Each row of a before or after table is a point. One or more steps were done to the points. Then noise was added and the rows were shuffled. The steps act on how far a point lies along the listed directions, d1 being the first. What was done? A step turns or swaps two directions, mirrors them in a line or flattens them onto one, adds a multiple of one to another, or multiplies one. Angles are multiples of 10 degrees, from the lower direction toward the higher: turns from -170 to 170, lines from 10 to 170 but not 90. Use the fewest steps. Two steps may share a direction if one is a turn and the other turns, adds or multiplies; they go together, in the order done. Otherwise the lowest direction goes first.

Directions:
(1): [ 27 -39  48]
(2): [-59 -31   8]
Before (10 x 3):
[[-39 -23  21]
 [-22  -8  -8]
 [-45 -23 -10]
 [-36  22 -30]
 [-20 -22   5]
 [-37  16  -4]
 [ -8  17 -18]
 [ 13  41  -6]
 [  8 -47  47]
 [-10   6  -6]]
After, 10 rows:
[[-12 -46  23]
 [  1 -26  21]
 [-22   2  -8]
 [-35 -10  19]
 [ -8 -20  11]
 [-15  -5   1]
 [  5 -25  43]
 [-24  33 -10]
 [ 58  -7  28]
 [-50 -17  -1]]
Steps: turn d1 and d2 by -60 degrees

Directions:
(1): [-23  45 -51  35 -43  29 -45 -44 -22]
(2): [-51 -42  53  44  18  19 -59  15  -3]
Before:
[[ 34   0  -9 -37  14 -33  60   9   0]
 [ 10   0  -3 -18   2 -13  39  -2   5]
 [ 33 -21  15 -30  22 -14  42  20  18]
 [ -8  -4   6  27   3   3 -23   1 -10]
 [-10  -5  -2  18  -4   5 -20   2  -9]
 [ 14 -15  12 -15  20 -18  41  10   2]
 [  6  -8   4   2  10   0   1   4   8]
 [-12   1   8  11   5   2 -11   3  12]
 [ -3 -28  19  -5  13  -6  -6  13  10]]
After:
[[  6 -11   3  -2  10   0  -1   4   8]
 [-10  -8   9  29   6   3 -21   2 -11]
 [-12  -5   3  17  -1   4 -19   5  -9]
 [  6   7  -7 -21  -6  -9  39  -5   3]
 [ 18 -12   8 -17  18 -19  45   8   4]
 [ 35   8 -17 -37   8 -33  60   3  -1]
 [-12   1  14   8   8  -1 -11   5  11]
 [ 37 -15   6 -30  16 -16  45  13  14]
 [  1 -28  14  -9  13  -7   1  14  12]]
Steps: turn d1 and d2 by 10 degrees

Directions:
(1): [-18 -60  -3  12 -57 -22  24 -18  22  15  -3  29   7 -20  -8   0  -4  48]
(2): [-16   5 -12 -54  -5 -35   5 -24 -59  -4 -40   8  -5  -7  22  46   8   3]
(3): [ -7  17  49  20  -8   0  10  16 -50 -10  27   6  12 -45  11 -26  54  17]
(4): [-23  32  32 -37 -31  27  21  31  19  27 -33  22  -4 -32   0 -19 -37 -27]
(5): [ 17   8 -26   5 -12 -24 -25  28  31 -28  13  50  33 -34  13  34  20 -39]
Before, 11 rows:
[[-32  -9  50  -2 -42  26  44  -6 -26  30 -27  -6 -19 -27 -15 -38  -3  36]
 [-12  10  17 -19  -4   5  12  -6 -19   5 -15   1  -2  -1   4  -3   0  16]
 [  4  13 -19 -12  14   1 -18  -9   1  -4 -16  -3  -9  16  -3  21  -9  -7]
 [  4   5  -5  -2  10 -13   5 -18 -18  -3  -1 -20  -5  13  11  15  10   9]
 [  1   6  12   4  -5  -8   3   3  -6  -2   0   4  -1 -11   3  -1   8  -1]
 [  4  -1   0   2  -4  -6   7   8   9   7  -6  19   9  -7   6   3   5   7]
 [ -7  31  45   8   5  30  16  20 -40  -1  16  -6  -8 -33   3 -49  21  16]
 [ -6  23  24  -5   1  -4   4   5 -32   0  -2   1  -6  -7  11  -9  13  -6]
 [-12  -3   9 -15 -12 -12   8  -1  -8   0 -13   7   1   0   5  10  -4   3]
 [  5  -1  14   5   5   6   8  -4 -21   5  12 -13  -4 -15   7 -10  11  21]
 [  5  10  -1  -5   2 -11   0   7 -20 -11  -3  17   5 -15   9  13  21   2]]
After, 11 rows:
[[ -2  -4  -2   3 -13   6  15  -4  33  16  -6  -8  -6  11  -3  -4 -24   4]
 [  2  -1  14  19   4   3   0   9   8  -7  17  -5   5   7  -4 -12   7   2]
 [  5 -24  -8  25  -3 -17  -1 -17   3  -3  13  -2  -4  19  -2  -3   8  19]
 [ 12 -12 -16  -1  15   4  -1 -16   3   6   2 -20 -10  13   1   6 -14  14]
 [ 16   1  12  43  46  20  -4 -25 -52 -14  22 -60 -20  34 -14 -23  40  25]
 [ 13  10  -2   8  15  -3  -3  10   3  -1   2   8   8   1   7   2  12  -1]
 [-12   2  12   1 -26   9   3   6  15  10  -8  19  -1 -19  -8  -8  -6  12]
 [ 12 -35 -37  13  24 -19  -5 -42 -33 -19  11 -22 -13  30  -1  11  17  46]
 [ 14 -12 -19  16   1  -3  -4   5  26  -6   7  13   4   5  -6   5   1   5]
 [  9  -3  -4  11   4 -11  -4  -5   4  -5   4  -3  -2   5  -1   5   4   0]
 [  3  -6   9  19   8   9   3  -8   1  -3  14 -10   2  14  -6 -15   9  26]]
Steps: turn d1 and d2 by -160 degrees; multiply d4 by 1.3; turn d3 and d4 by -120 degrees
